Each row is a point. Each table stands for the endless flat space through its points: a line for two points, a plane for three, and so on. The two share one point or none. Which?
In the rows, 100 means zero.

First, 2 rows:
[[137,81,108],
[113,105,100]]
Second:
[[106,104,93],
[141,79,128]]
They share: no point

First, 3 rows:
[[68,75,134,118,98,124],
[92,65,114,122,94,108],
[109,90,87,123,104,104]]
Second, 3 rows:
[[80,75,122,120,67,131],
[74,57,92,120,109,95],
[102,97,140,108,109,115]]
They share: no point

First (3 x 9):
[[100,116,108,98,115,62,122,150,71],
[111,123,109,80,100,97,112,113,76],
[110,124,108,82,101,90,116,122,75]]
Second (3 x 9):
[[93,92,116,86,117,91,113,134,91],
[78,106,106,94,111,74,85,126,79],
[102,106,122,98,129,76,120,122,73]]
They share: no point

First, 3 rows:
[[73,74,124,73,146,118,118,116,102,98,84,89],
[59,109,90,98,136,88,91,104,75,93,96,72],
[77,130,74,113,108,70,110,132,94,90,68,97]]
Second:
[[61,120,103,98,143,100,111,107,92,107,88,88],
[102,63,72,84,106,115,96,124,113,76,43,87],
[83,94,113,76,121,102,111,99,114,123,78,100],
[63,113,79,106,146,116,97,106,88,89,74,75]]
They share: [75,102,99,93,127,94,114,124,98,94,76,93]

First, 3 rows:
[[139,86,82,133,111,133,71,137,120,132,87,98,96,82,119,106,74,62,91,117],
[138,88,101,103,103,98,98,114,107,106,68,88,119,99,140,85,96,81,114,122],
[142,88,91,115,109,112,84,128,111,118,78,96,107,93,130,93,86,71,102,122]]
Second:
[[124,98,93,113,105,128,90,118,127,116,82,76,123,85,142,97,78,75,104,116],
[122,105,93,106,107,129,92,118,130,113,85,72,130,86,149,94,76,76,104,118]]
They share: [128,84,93,127,101,126,86,118,121,122,76,84,109,83,128,103,82,73,104,112]

First (4 x 24):
[[71,98,112,93,84,65,70,113,123,97,112,88,78,74,109,105,87,90,106,113,127,89,87,124],
[84,97,118,107,36,100,91,112,101,67,104,128,67,86,63,147,40,114,57,95,125,122,72,124],
[87,112,103,99,58,130,82,127,140,62,106,102,84,115,85,145,82,134,39,72,126,121,49,124],
[86,103,112,105,42,114,89,118,115,63,104,120,73,98,69,149,54,124,47,85,125,124,62,124]]
Second (3 x 24):
[[63,87,115,95,57,89,83,129,117,63,111,82,68,86,119,116,82,124,103,106,114,133,83,136],
[50,111,101,104,78,80,83,123,134,59,87,104,83,73,109,132,71,138,81,93,107,126,86,138],
[72,111,97,106,80,86,83,119,128,75,95,100,81,79,97,132,81,126,77,99,117,112,76,126]]
They share: [78,105,100,104,75,89,83,120,123,78,102,94,77,83,98,128,85,121,82,103,120,112,74,124]

First, 3 rows:
[[89,119,122,154,79,115,119,133,92,99,119,123,135,110,114,110,71,105,74,138,75,104,141,98],
[87,131,118,164,75,107,123,147,96,105,127,117,147,116,118,124,67,111,74,150,65,110,149,98],
[96,109,121,142,85,116,112,122,89,99,117,126,126,105,107,97,76,98,77,128,85,108,131,99]]
Second, 5 rows:
[[137,97,106,90,108,119,134,94,62,138,110,160,143,85,120,93,67,73,117,153,83,110,84,113],
[121,126,121,129,78,117,102,116,43,91,112,155,145,52,83,74,110,78,83,117,44,112,111,102],
[83,89,93,140,112,109,112,133,92,105,116,135,132,113,90,67,79,83,90,111,102,111,113,80],
[140,111,140,109,74,111,93,88,86,111,128,113,103,93,111,110,79,99,78,135,94,136,124,128],
[118,90,123,114,94,107,101,98,111,120,128,106,99,126,114,105,62,100,84,133,125,134,123,115]]
They share: [108,101,115,128,93,110,102,114,87,105,121,126,120,101,97,85,82,90,83,120,95,122,119,101]
